Every row gives one point. Examples show where two turns around zero, p and q, send a point. Where does a point land after both, in the order given? Backwards means that the second turn is done in reverse. Each puzzle has new turns, and all numbers are rounded.

Turn p:
-2.7  -2.9  -1.3 -> -3.5  -2.2  -0.6
0.5  -2.3  3.8 -> 0.0  -1.3  4.3
5.3  3.4  3.7 -> 6.2  2.5  2.9
-0.8  -3.2  -3.9 -> -1.9  -3.7  -3.0
-2.3  4.9  -2.3 -> -0.9  4.6  -3.5
Turn q:
-2.0  4.7  -4.8 -> -3.6  5.5  -2.5
-0.6  -4.2  1.6 -> 1.2  -4.3  -0.7
2.3  -3.9  2.2 -> 3.6  -3.4  0.7
3.4  -1.9  1.6 -> 3.8  -1.1  1.4
-3.1  5.2  -0.6 -> -5.0  3.3  1.0
Where do these land?
p, then q backwards: 6.3  0.9  -0.1 -> 5.3  -3.5  0.1
q, then p: -1.3  -1.0  -0.5 -> -1.0  -1.0  -1.0
q, then p: -0.6  -7.1  -4.6 -> 1.3  -5.7  -6.1
q, then p: -0.1  5.0  -1.3 -> -0.7  5.1  -0.1
q, then p: -3.8  1.2  2.9 -> -4.4  0.0  2.3
p, then q: -0.5  1.0  3.6 -> -1.0  -0.1  3.6

Turn p:
6.0  1.4  0.0  1.4  2.9  1.3 -> 4.0  -1.6  -1.7  -1.0  5.1  1.4
-3.0  -3.9  4.1  -1.3  -0.7  -4.7 -> -2.4  -4.9  3.1  2.3  -4.4  -1.1
-3.9  -3.0  1.6  3.5  3.6  -3.6 -> -2.6  -3.6  -0.2  4.5  -0.1  -5.0
-1.6  2.5  -6.5  2.8  -4.0  2.3 -> 0.6  7.0  -5.1  -0.6  -2.1  -0.7
-4.1  -3.8  -0.3  -3.5  0.9  -0.8 -> -6.1  -1.5  1.1  -0.4  -1.9  -0.2
0.2  3.9  -0.9  0.0  -3.4  6.7 -> 1.7  7.4  0.8  -0.4  1.2  3.5
-0.2  1.3  2.7  -2.3  3.1  -4.2 -> 0.3  -4.0  3.4  -2.0  0.4  -3.1
6.6  1.7  -0.8  -0.7  -2.5  2.9 -> 4.7  1.2  -1.5  -2.5  1.6  5.2
Turn q:
-4.5  -4.4  1.9  -2.2  2.6  2.8 -> -5.8  -1.8  -2.1  0.3  4.6  -0.6
3.5  1.3  -2.3  -0.7  -2.4  -5.5 -> 5.3  1.1  -1.1  -3.4  -3.3  -1.4
0.4  4.2  -4.5  0.6  -2.1  -3.2 -> 3.7  3.5  -1.4  1.1  -4.6  -1.6
-2.6  -5.7  1.4  -1.9  -4.0  5.5 -> -5.0  -7.7  -1.9  1.6  0.3  -0.5
2.7  0.5  -3.0  -0.9  4.6  1.3 -> 1.8  2.4  -2.4  0.6  2.0  4.6
-1.5  2.2  6.7  -0.3  -2.8  1.3 -> -4.5  -1.3  5.6  -1.5  -2.2  -0.9
2.1  2.0  -0.3  5.3  4.2  -2.1 -> 4.5  3.9  3.3  1.5  3.2  0.6
Where do these land?
q, then p backwards: 1.7  -4.6  3.5  2.5  -6.6  0.4 -> 1.4  -1.2  4.4  -1.7  3.0  -7.2
q, then p: -1.6  1.6  -3.0  -1.0  0.6  -3.3 -> 2.6  1.3  -1.3  -3.4  -1.2  -1.9
p, then q backwards: 0.3  5.1  -1.6  2.3  4.4  -4.3 -> -2.0  -4.2  -0.2  2.3  -1.3  -6.5
q, then p: 1.2  -3.2  3.7  -3.1  -1.0  0.6 -> -5.3  -1.4  1.4  -0.7  -0.6  1.8
q, then p backwards: -5.5  -2.3  3.0  -1.2  3.6  0.0 -> -3.3  -0.5  -2.4  -1.0  5.8  2.7
p, then q: 0.4  7.3  -4.5  -1.2  1.2  4.7 -> -1.3  7.7  -0.6  -2.9  -2.8  4.7
p, then q: 3.6  -4.0  -1.2  1.7  -2.3  2.0 -> 1.0  -2.0  -1.9  5.2  0.0  2.6

Turn p:
-2.2  -4.0  0.6  -1.5  2.6  -0.6  -3.2  4.4 -> -4.4  -1.0  3.5  -2.5  -1.8  -0.1  -0.5  4.2
1.0  -5.8  -2.2  5.0  -3.1  0.1  -1.0  3.4 -> -1.4  -3.7  -3.1  3.3  -2.0  1.3  -1.0  6.6
-2.5  -1.1  -1.6  -5.5  -0.2  3.3  5.4  -4.3 -> 1.0  -2.8  1.7  -1.2  0.7  4.9  5.2  -5.9
0.2  -1.9  -0.2  0.4  -1.1  3.2  -4.4  -3.1 -> -1.6  -3.8  -1.1  -0.5  -0.1  1.0  -4.6  -2.0
0.9  -0.8  -3.2  0.3  0.0  -2.3  1.0  -4.3 -> -0.1  -2.4  -1.8  1.4  4.4  -0.8  1.8  -1.4
2.0  -2.2  -1.8  -3.1  -3.2  -2.2  -0.2  -0.2 -> 0.2  -3.1  -3.1  -2.9  0.2  -1.2  2.7  0.8
6.7  6.2  4.9  5.2  1.3  -1.8  5.1  -1.2 -> 10.2  5.7  -0.2  3.5  2.8  -2.6  -1.8  0.5
-8.2  2.9  3.0  -2.2  0.3  1.3  -0.1  -0.4 -> -3.3  2.2  4.5  0.8  -4.6  -0.6  1.2  -5.6
1.9  6.7  0.5  1.3  3.4  -1.0  -2.5  5.7 -> -0.6  8.9  -0.3  -1.9  0.3  -1.7  -2.9  2.6
Turn q:
-0.6  0.9  -1.4  -0.7  -8.8  -3.6  -2.8  1.7 -> 2.8  -1.3  -2.2  -6.2  -6.4  -2.4  -0.8  -2.0
2.0  0.2  1.1  1.6  -7.9  -1.9  -3.7  1.6 -> 3.8  0.0  0.7  -3.2  -7.7  -1.8  0.0  -1.4
-3.2  -5.0  -2.0  2.1  3.2  -1.4  -2.3  3.0 -> 0.7  -5.5  -2.1  3.1  -0.1  2.3  -3.6  2.7
1.7  0.9  0.8  0.0  1.2  1.1  7.5  -3.0 -> -3.4  2.7  -0.7  1.2  3.0  -1.3  6.3  0.9
0.2  -2.6  -3.6  1.8  2.8  3.7  -3.2  2.9 -> 2.9  0.1  -0.5  2.0  0.6  4.3  -3.8  4.2
2.7  -1.9  -1.5  0.0  4.6  -2.1  -3.1  2.2 -> 3.0  -2.4  1.9  2.4  2.3  -1.7  -3.4  3.1
-0.7  2.1  4.6  0.3  1.0  1.6  3.4  -6.5 -> -3.3  2.9  1.0  2.8  2.0  0.1  4.7  -5.4
-1.7  2.5  5.5  -1.2  2.6  2.5  4.7  0.9 -> -7.3  1.3  3.6  0.6  1.4  1.3  2.1  -0.3
-0.6  -2.1  1.3  -4.8  6.0  3.6  3.1  -2.4 -> -2.3  -0.8  2.4  1.0  7.8  3.6  2.5  0.0
0.1  4.9  -4.7  0.8  -4.6  -3.5  -3.6  -0.3 -> 3.0  2.7  -4.0  -3.7  -2.9  -4.4  -4.0  -1.9
Where do these land?
p, then q: -1.8  -4.2  -0.6  0.7  3.8  -4.7  -0.8  -0.7 -> -4.4  -5.3  1.2  3.0  -0.6  -0.2  -0.6  1.0
q, then p: -0.4  1.1  -0.6  1.6  1.3  4.9  1.5  5.6 -> -2.5  4.0  -0.1  -1.0  -5.8  2.1  -1.7  0.3
q, then p backwards: 1.0  8.6  -2.8  -3.4  2.1  0.8  -4.4  -1.8 -> 3.2  7.6  2.0  -0.2  5.2  0.4  -4.4  -1.8
q, then p: -0.6  -2.5  -1.9  -0.1  1.8  -4.3  -5.5  -1.7 -> -0.1  -4.4  -1.2  -0.7  4.3  -1.7  -3.5  3.2
q, then p: 6.0  4.5  3.6  -0.1  3.8  0.1  5.6  3.0 -> 0.5  6.4  5.2  2.1  -4.1  -5.0  2.7  1.2
p, then q: -3.9  -3.2  -3.0  0.4  -4.9  -4.0  -0.8  2.2 -> -2.5  -3.8  -6.5  -1.5  -2.7  0.3  1.5  2.3
p, then q: -0.5  6.0  0.3  1.4  -0.8  4.9  5.8  -0.4 -> 1.4  9.3  -0.1  1.4  -0.3  -0.3  2.2  -1.2
q, then p: -0.5  -0.1  3.4  2.7  -5.4  2.2  -5.0  -3.6 -> 5.1  -3.0  -4.8  1.2  -0.3  0.0  -2.3  -5.2
p, then q backwards: 1.8  -5.7  -1.2  0.3  -2.7  0.0  1.7  -2.4 -> -1.3  -6.7  -0.8  -0.6  0.7  -2.2  0.4  0.4
q, then p backwards: -1.1  -4.5  2.8  -3.4  0.9  0.2  1.9  -0.2 -> -1.2  -4.7  -1.9  -2.5  1.3  0.2  2.1  -2.3

Turn p:
-1.4  -0.4  0.4  1.4  -6.6  1.0  5.1  -2.1  -2.9  -2.7  4.0 -> 0.3  -7.3  0.2  -2.0  2.3  -2.8  3.3  -5.0  -0.8  0.6  -1.7
1.1  2.0  6.2  5.8  -0.9  -2.5  4.4  2.3  2.2  0.9  -1.2 -> 1.7  -0.4  -2.7  5.5  -1.1  1.6  3.2  -1.5  -6.1  3.6  -3.1
-1.0  0.8  -1.8  -2.0  4.8  -4.0  0.3  -6.2  -1.4  -3.0  -1.6 -> -0.9  3.6  -0.1  0.4  7.6  2.4  0.4  -0.6  2.2  -4.0  0.8
2.7  6.1  1.0  4.7  1.3  0.0  -9.7  3.1  -0.6  4.6  2.0 -> 2.1  6.5  -3.5  -2.8  -3.8  -5.1  -3.7  3.8  -7.4  0.8  2.8
5.7  -0.3  -0.1  0.3  -0.6  -1.3  -1.7  3.0  1.6  0.9  1.5 -> 3.2  -0.5  -0.6  2.6  -4.0  -1.6  -1.3  1.6  -1.6  -2.7  1.4
2.3  1.6  -3.7  1.4  5.8  2.3  0.4  1.0  4.4  4.3  1.6 -> -1.5  1.4  -1.1  -0.9  -3.9  5.5  -0.1  3.1  -2.8  -2.0  5.6
-0.7  -2.2  -1.5  -2.8  -6.2  6.7  1.6  1.0  0.3  -7.4  -4.1 -> -1.2  -3.7  -2.5  -1.0  -3.2  -2.1  0.9  -5.3  9.9  2.0  -2.2
-4.0  -7.5  4.0  1.7  1.5  -2.0  3.1  0.5  0.5  -3.4  -1.4 -> -0.1  1.4  6.2  3.1  0.3  3.1  2.9  -4.5  1.3  1.4  -5.4
-1.5  -4.1  0.7  -1.2  -1.5  -1.4  -4.9  -2.5  0.3  5.0  -1.7 -> 2.9  1.4  4.4  -0.9  1.5  0.4  -6.2  1.2  0.3  3.2  0.5
-1.7  -0.6  -5.7  0.0  1.2  -0.2  4.2  0.4  -6.8  7.2  0.9 -> -5.6  -5.3  1.5  -4.3  2.0  3.0  -4.2  3.5  -4.1  -2.8  -2.3
-1.7  3.0  -1.9  -4.6  -0.7  -0.5  -1.8  1.0  2.9  -3.9  0.0 -> -2.4  1.2  -0.7  1.7  0.6  -3.6  1.7  1.0  4.7  0.2  3.8
0.2  1.7  2.4  -4.7  1.9  2.1  -0.8  -1.4  -0.5  -2.4  0.2 -> 1.5  1.6  -1.0  -1.6  1.5  -0.7  3.3  2.8  4.2  -0.1  0.0
Turn q:
1.9  -0.7  1.6  -1.9  0.8  -1.2  0.4  -1.4  -2.8  -1.9  2.7 -> 0.9  -2.0  0.0  -2.1  -1.5  -2.4  -0.2  -0.8  0.9  3.3  -1.8
4.1  -6.6  -1.0  7.3  -3.4  -4.2  -2.9  -2.7  2.4  -0.1  -1.4 -> 4.2  -1.5  1.3  -2.9  -2.6  5.8  -6.3  -3.3  2.7  -6.1  -1.4
-4.7  2.3  -8.1  -4.7  9.4  2.8  8.4  -2.4  -2.8  -4.0  -5.5 -> 2.5  -5.2  -4.2  2.2  -3.9  -0.8  11.9  6.2  -7.8  1.4  5.2
1.8  -6.4  -0.7  0.7  -3.7  -3.9  2.3  4.0  2.4  2.6  1.1 -> -1.8  -4.1  2.0  3.6  -1.9  3.1  -7.4  0.7  1.3  -1.3  -0.9
1.4  1.6  0.1  0.2  -0.8  4.8  6.6  0.4  0.5  2.1  1.2 -> -1.5  -0.8  4.7  3.6  1.1  2.4  3.7  0.1  -2.6  2.7  -2.3
-2.6  -1.7  4.3  -1.4  -1.6  0.7  2.2  2.3  0.4  -3.3  -0.6 -> -0.4  -1.1  2.9  -0.7  2.1  -3.6  -2.3  3.9  -2.4  -0.2  -1.0
-0.4  5.4  1.6  1.0  -0.4  -0.8  -4.7  -0.7  -3.9  0.8  -2.1 -> -0.6  7.0  -1.4  -3.1  -1.4  -2.2  0.7  -2.4  0.0  0.5  1.8
-1.6  2.9  0.1  3.6  -1.8  -0.5  -4.9  0.8  -2.2  0.5  3.8 -> -1.3  2.9  0.9  -2.7  2.1  -1.0  -1.3  -4.8  2.8  0.7  3.9
-4.6  4.4  3.6  -2.0  0.2  -1.5  -7.3  -5.0  -0.9  6.1  -0.7 -> 3.2  8.8  -5.8  2.3  2.6  -4.5  -1.0  -4.6  0.8  0.5  0.7
1.6  -1.7  4.3  1.1  2.9  1.9  0.4  5.3  3.3  2.7  2.9 -> -0.8  0.8  2.5  1.8  3.8  2.9  -2.4  4.5  4.3  3.6  -1.0
1.0  -1.7  -3.4  -2.3  0.0  5.3  -0.2  1.3  -1.8  -3.5  -0.3 -> -3.3  -3.6  -1.9  -3.6  1.8  1.8  2.4  0.9  -3.3  0.9  -0.7
3.9  -2.2  -0.1  -1.7  -1.0  -4.6  2.5  1.6  5.2  2.2  -3.3 -> -0.8  -0.8  -0.2  4.6  -4.4  1.9  -2.7  3.4  2.3  -3.6  -3.8
-1.8  4.3  -2.3  0.1  -0.4  1.1  -2.7  -3.3  0.3  -4.3  2.2 -> -0.2  -0.5  -0.9  -3.1  2.0  -3.3  4.8  -3.4  1.1  -2.3  1.5
Where do these land?
p, then q: 2.4  -0.7  -0.7  2.6  -1.9  -2.9  -4.5  5.7  3.7  -3.4  -0.1 -> 0.5  1.9  4.4  -1.7  -2.7  -2.1  -1.8  -6.3  2.3  -4.1  1.2
q, then p: -2.8  -1.6  -6.6  -0.5  0.7  -3.7  4.4  1.1  -2.7  -0.3  -3.1 -> 0.7  -5.1  3.7  -3.2  -1.4  -4.5  -0.3  -4.6  -2.0  -1.7  -2.1
q, then p backwards: 3.0  0.9  0.6  -3.5  3.8  3.6  -4.8  1.7  -0.3  -3.7  0.4 -> -2.7  5.0  1.3  -2.8  1.2  5.1  0.8  -1.3  -4.0  -0.3  -1.3
p, then q: -1.6  4.3  -2.1  1.1  1.1  -2.2  -3.3  -2.6  -1.1  1.0  -3.2 -> -0.6  1.6  -3.9  -0.3  0.3  -1.0  3.1  -1.0  2.6  1.2  4.9
p, then q: 1.8  -3.3  2.3  2.9  -3.3  -3.4  3.5  -4.1  5.2  1.6  -3.7 -> 4.8  1.9  0.4  -2.7  1.9  7.9  0.9  -3.7  0.5  1.9  -2.0
q, then p: -7.0  1.0  0.5  -2.0  -2.5  5.0  5.8  -4.1  0.7  -4.5  0.7 -> 0.7  0.8  2.4  2.0  4.0  2.8  2.2  0.1  -2.9  -5.9  -8.6
p, then q: 1.4  4.7  -1.4  -2.6  1.2  -3.3  4.7  -1.6  -1.5  -3.0  -1.3 -> 2.2  -4.5  0.6  -0.7  -0.1  2.3  3.0  3.5  0.1  -1.3  5.3
p, then q: -0.4  -1.3  5.0  0.6  -1.5  -3.6  -1.7  1.2  1.3  -1.1  5.2 -> 2.3  1.7  4.6  -0.2  -5.5  -0.7  -1.8  -0.1  1.3  3.0  -1.8
p, then q: 3.2  -3.0  1.4  4.8  4.7  2.3  -2.7  -3.8  -3.4  4.7  -5.6 -> -5.2  5.2  -5.7  -5.0  1.2  1.9  5.1  -0.7  -2.4  0.3  -3.1
p, then q: -2.5  -1.5  3.5  -1.0  3.8  0.4  6.0  -1.8  4.0  3.0  5.7 -> 0.5  -1.5  5.6  1.5  2.5  1.9  0.0  2.7  -3.7  7.7  -2.7
p, then q: 2.5  -1.4  -0.4  4.3  -2.3  6.2  -3.4  0.3  0.5  -0.4  2.3 -> -2.7  -1.6  -2.3  0.6  -2.0  -2.4  -0.8  -5.4  -1.0  -0.8  -5.6
q, then p: -0.9  -3.3  -6.2  -5.2  -2.4  -1.4  -4.5  1.8  -4.2  2.1  2.6 -> -3.2  -0.1  5.6  -5.4  2.9  -0.1  -5.4  -2.9  0.5  -0.9  4.4
p, then q: 1.0  5.3  4.0  -1.6  -1.6  3.1  0.5  6.0  -2.1  3.9  0.2 -> -6.0  -0.5  -0.4  3.2  -4.2  2.4  -5.1  0.9  -2.8  -0.2  3.2
